Each point is reached from the start by the listed moves, each made once or not at all, plus a little noise. Is the number of moves made odd or even? Then give how often each move was made.

Moves:
(1): [ 0.57  0.18 -0.39  0.03 -0.59]
(2): [0.02 0.65 0.20 0.02 0.04]
(3): [ 0.23 -0.10  0.66 -0.66 -0.10]
Start: [ 0.08 -0.04 -0.19 -0.02  0.20]
Points:
[ 0.96  0.67  0.30 -0.63 -0.40] -> odd (1, 1, 1)
[ 0.10  0.61  0.00 -0.04  0.24] -> odd (0, 1, 0)
[ 0.62  0.13 -0.56  0.03 -0.41] -> odd (1, 0, 0)
[ 0.85  0.06  0.09 -0.69 -0.48] -> even (1, 0, 1)
[ 0.68  0.79 -0.40  0.05 -0.39] -> even (1, 1, 0)

Moves:
(1): [ 0.63  0.01  0.03 -0.08  0.03 -0.27  0.37 -0.49 -0.29 -0.17]
(2): [-0.35  0.66 -0.07  0.24  0.03 -0.21  0.36  0.42 -0.21 -0.41]
(3): [-0.06 -0.02  0.64  0.09  0.06 -0.25  0.02  0.07 -0.24  0.55]
(4): [-0.53 -0.31 -0.13  0.15  0.34 -0.01 -0.03 -0.14 -0.07 -0.26]
(5): [ 0.33  0.05 -0.16 -0.29  0.74 -0.20 -0.14  0.32 -0.16  0.08]
(6): [ 0.12  0.33  0.05  0.26  0.08  0.40 -0.26  0.02  0.06 -0.03]
(7): [-0.08 -0.25  0.20  0.10  0.18  0.57  0.42  0.29 -0.05 -0.33]
(8): [ 0.25 -0.42 -0.10  0.29 -0.36 -0.22 -0.24  0.59 -0.19 -0.25]
Start: [ 0.26  0.15  0.26 -0.12 -0.04 -0.13  0.03 -0.73 -0.08 -0.23]
Points:
[ 0.54  0.82  0.85  0.13  0.05 -0.87  0.83 -0.69 -0.83 -0.26] -> odd (1, 1, 1, 0, 0, 0, 0, 0)
[ 0.70  0.34  0.79  0.41 -0.27 -1.08  0.58 -0.16 -1.05 -0.50] -> even (1, 1, 1, 0, 0, 0, 0, 1)
[ 0.46  0.90 -0.02  0.14  1.20 -0.43  0.34 -0.62 -0.72 -1.04] -> odd (1, 1, 0, 1, 1, 1, 0, 0)
[-0.06 -0.32  0.78 -0.07  1.25 -0.03  0.30 -0.22 -0.58 -0.16] -> even (0, 0, 1, 1, 1, 0, 1, 0)
[-0.51  0.81  0.05  0.52  0.46  0.04  0.14 -0.41 -0.34 -0.93] -> odd (0, 1, 0, 1, 0, 1, 0, 0)

Moves:
(1): [ 0.39  0.35  0.05  0.03 -0.48  0.12 -0.51 -0.12  0.09 -0.09  0.24 -0.20
  0.06]
(2): [ 0.03  0.42  0.00 -0.22 -0.02 -0.08 -0.20  0.16 -0.25  0.00  0.37 -0.02
  0.13]
(3): [-0.38 -0.22  0.48 -0.14 -0.08 -0.37  0.42  0.13  0.43 -0.02 -0.05  0.00
  0.04]
(4): [ 0.16  0.40  0.22  0.22 -0.12  0.10  0.50  0.21 -0.12  0.06 -0.01 -0.01
 -0.54]
(5): [-0.07  0.28  0.35  0.03  0.74 -0.04 -0.02 -0.19 -0.24  0.23 -0.38 -0.10
  0.29]
(6): [-0.15  0.44 -0.05 -0.46 -0.13  0.26  0.10 -0.10 -0.02  0.30 -0.04  0.26
 -0.11]
(7): [ 0.62  0.02 -0.03 -0.34  0.30  0.13  0.14  0.09 -0.03 -0.07  0.11  0.05
  0.47]
(8): [-0.53  0.43  0.03  0.00  0.48  0.32 -0.36  0.23  0.23  0.02  0.22  0.14
  0.14]
(9): [ 0.02  0.23  0.32  0.31  0.31  0.01 -0.13 -0.26 -0.03  0.23  0.38  0.36
 -0.15]
(10): [-0.05 -0.40 -0.05  0.10 -0.04  0.30 -0.06 -0.05 -0.17  0.63 -0.03 -0.21
 -0.22]
(11): [ 0.05 -0.50  0.39  0.10  0.27  0.15  0.00 -0.46 -0.25 -0.79  0.32 -0.11
  0.32]
(12): [ 0.13 -0.06  0.34  0.28  0.25  0.45 -0.06  0.38 -0.33 -0.10 -0.34  0.60
  0.07]
Start: [-0.11 -0.06  0.11  0.27  0.21 -0.35 -0.13 -0.64  0.61 -0.73  0.22 -0.18
 -0.20]
Points:
[ 0.14  0.69  1.20 -0.36  0.87  0.16  0.08 -0.26  0.32 -0.40  0.64  1.04
  0.30] -> even (0, 1, 1, 0, 0, 1, 1, 0, 1, 0, 0, 1)
[-0.01  1.01  1.82  1.26  1.65  0.76 -0.80 -0.83 -0.11 -1.18  0.61  0.45
 -0.09] -> odd (1, 0, 0, 1, 1, 0, 0, 1, 1, 0, 1, 1)
[-0.01  0.88  1.47  0.83  1.36  1.01 -0.90 -0.51 -0.37 -0.84  0.57 -0.09
  0.04] -> even (1, 1, 0, 1, 1, 0, 0, 1, 0, 1, 1, 1)

Moves:
(1): [ 0.67  0.01 -0.20  0.22  0.61  0.51 -0.18  0.32  0.18  0.06  0.15 -0.28
 -0.21 -0.31  0.18  0.20  0.09 -0.27  0.03 -0.54 -0.04]
(2): [ 0.14  0.52  0.15 -0.10  0.10  0.12  0.17  0.18  0.08  0.15 -0.04  0.55
 -0.11  0.45  0.41 -0.01 -0.79 -0.07  0.30 -0.01  0.13]
(3): [ 0.21 -0.44  0.43  0.06  0.44 -0.40 -0.25 -0.72 -0.18 -0.30  0.06 -0.02
 -0.26  0.20 -0.47 -0.33 -0.55 -0.34 -0.33 -0.14 -0.11]
(4): [ 0.16  0.09 -0.07  0.79  0.07 -0.39 -0.10 -0.01 -0.52  0.21 -0.05 -0.13
 -0.06  0.10  0.50  0.17 -0.04  0.39  0.07  0.09 -0.22]
(5): [-0.06  1.11 -0.04  0.38  0.28  0.13  0.34 -0.02 -0.37 -0.22  0.40 -0.12
  0.19  0.40  0.16  0.63 -0.52 -0.05 -0.18 -0.47 -0.41]
(6): [-0.07  0.10  0.23  0.48  0.06  0.24 -0.05  0.44  0.11  0.06  0.50  0.07
  0.19 -0.32  0.14 -0.17  0.53 -0.30  0.45  0.02  0.16]
(7): [-0.45  0.36  0.19  1.15 -0.96 -0.23  0.11 -0.16 -0.05  0.31 -0.24 -0.75
 -0.33 -0.14  0.12 -0.14  0.46 -0.28  0.27 -0.48  0.71]
(8): [-0.22 -0.32  0.04 -0.12  0.05  0.04  0.48  0.05  0.01  0.26 -0.32 -0.09
 -0.09  0.12 -0.13 -0.10  0.55 -0.11 -0.07 -0.10 -0.14]
(9): [ 0.69  0.33  0.28 -0.22 -0.42 -0.25 -0.08  0.31  0.67  0.26  0.51 -0.32
  0.25 -0.43  0.17 -0.20  0.16 -0.10  0.17 -0.23  0.01]
(10): [ 0.17 -0.04  0.42 -0.16 -0.12 -0.20  0.22 -0.50  0.07  0.20 -0.48  0.30
 -0.51 -0.08 -0.05 -0.09 -0.24 -0.45 -0.57  0.53 -0.01]
(11): [ 0.35 -0.08 -0.50  0.36 -0.07  0.52  0.00  0.39 -0.28 -0.13  0.27 -0.20
 -0.19  0.55 -0.17 -0.07  0.04 -0.21 -0.21 -0.37 -0.07]
(12): [ 0.07  0.15  0.01  0.32 -0.44  0.16 -0.25  0.19  0.37  0.07  0.13  0.07
 -0.67 -0.14 -0.19  0.16 -0.24 -0.25  0.12 -0.21 -0.59]
(13): [ 0.38 -0.24  0.22 -0.13  0.00  0.29 -0.14 -0.32 -0.41 -0.27 -0.12 -0.28
  0.24 -0.13 -0.22  0.05 -0.34 -0.10  0.22 -0.15 -0.07]
(14): [-0.23 -0.34 -0.10  0.26  0.05  0.04  0.61 -0.23  0.00  0.28  0.14  0.13
  0.10  0.11 -0.42 -0.09  0.27  0.11 -0.13  0.17  0.40]
(15): [ 0.32  0.14 -0.01  0.05 -0.19 -0.50  0.72 -0.43  0.31 -0.29 -0.04  0.49
  0.27 -0.09  0.80  0.41 -0.16  0.08 -0.07 -0.20 -0.15]
(16): [-0.43 -0.34  0.20 -0.62 -0.06 -0.29 -0.32 -0.66 -0.16  0.01 -0.17 -0.43
  0.32  0.35  0.38  0.77  0.02  0.03  0.16 -0.01  0.17]
(17): [ 0.34  0.66  0.28 -0.18 -0.37 -0.10 -0.41 -0.20 -0.05 -0.45  0.55 -0.08
 -0.12  0.14 -0.33 -0.15  0.76  0.87  0.13 -0.41 -0.34]
(18): [-0.18  0.01  0.24  0.17 -0.12  0.36 -0.10  0.27  0.39  0.04 -0.27 -0.53
  0.03  0.34  0.51  0.16 -0.40  0.35 -0.37  0.01 -0.32]
(19): [-0.07 -0.08 -0.03  0.07  0.29  0.03  0.51 -0.45 -0.31  0.09  0.62 -0.49
 -0.15 -0.35 -0.07 -0.47  0.33 -0.15  0.25  0.06  0.16]
(20): [-0.09  0.32  0.12 -0.21  0.20 -0.21  0.34  0.22  0.26 -0.28  0.26  0.19
 -0.17  0.21 -0.16  0.21 -0.26 -0.08  0.21  0.27  0.25]
Start: [ 0.05 -0.11  0.60  0.37  0.55 -0.17 -0.19  0.48  0.48  0.03 -0.42 -0.20
 -0.03 -0.16  0.05  0.11  0.05 -0.07 -0.02  0.58 -0.02]
Points:
[ 1.08 -0.17 -0.02  1.74  1.20  0.51  0.73  0.32 -0.49  0.33  0.98 -1.34
 -0.71  0.18 -0.41 -0.39  2.03  0.57  0.10 -0.56 -0.31] -> odd (1, 0, 0, 1, 0, 0, 0, 1, 0, 0, 1, 0, 0, 1, 0, 0, 1, 0, 1, 0)
[ 0.17 -0.30  2.65  1.67  0.18  0.05  0.38 -1.25  0.70  0.11  0.39 -2.40
 -1.64 -0.12 -0.62  0.12  1.03 -1.01  0.39 -0.40  0.20] -> even (1, 0, 1, 0, 0, 1, 1, 1, 0, 1, 0, 1, 1, 1, 0, 1, 1, 1, 1, 1)
[ 0.91  0.41  0.92  1.19  1.60  0.15  0.35  0.40 -0.11  0.43  0.62 -0.62
 -0.91  0.48  1.19  0.63 -0.26 -1.20  0.65  0.65  0.53] -> odd (1, 1, 0, 1, 0, 1, 0, 0, 0, 1, 1, 0, 0, 0, 0, 1, 0, 0, 1, 1)
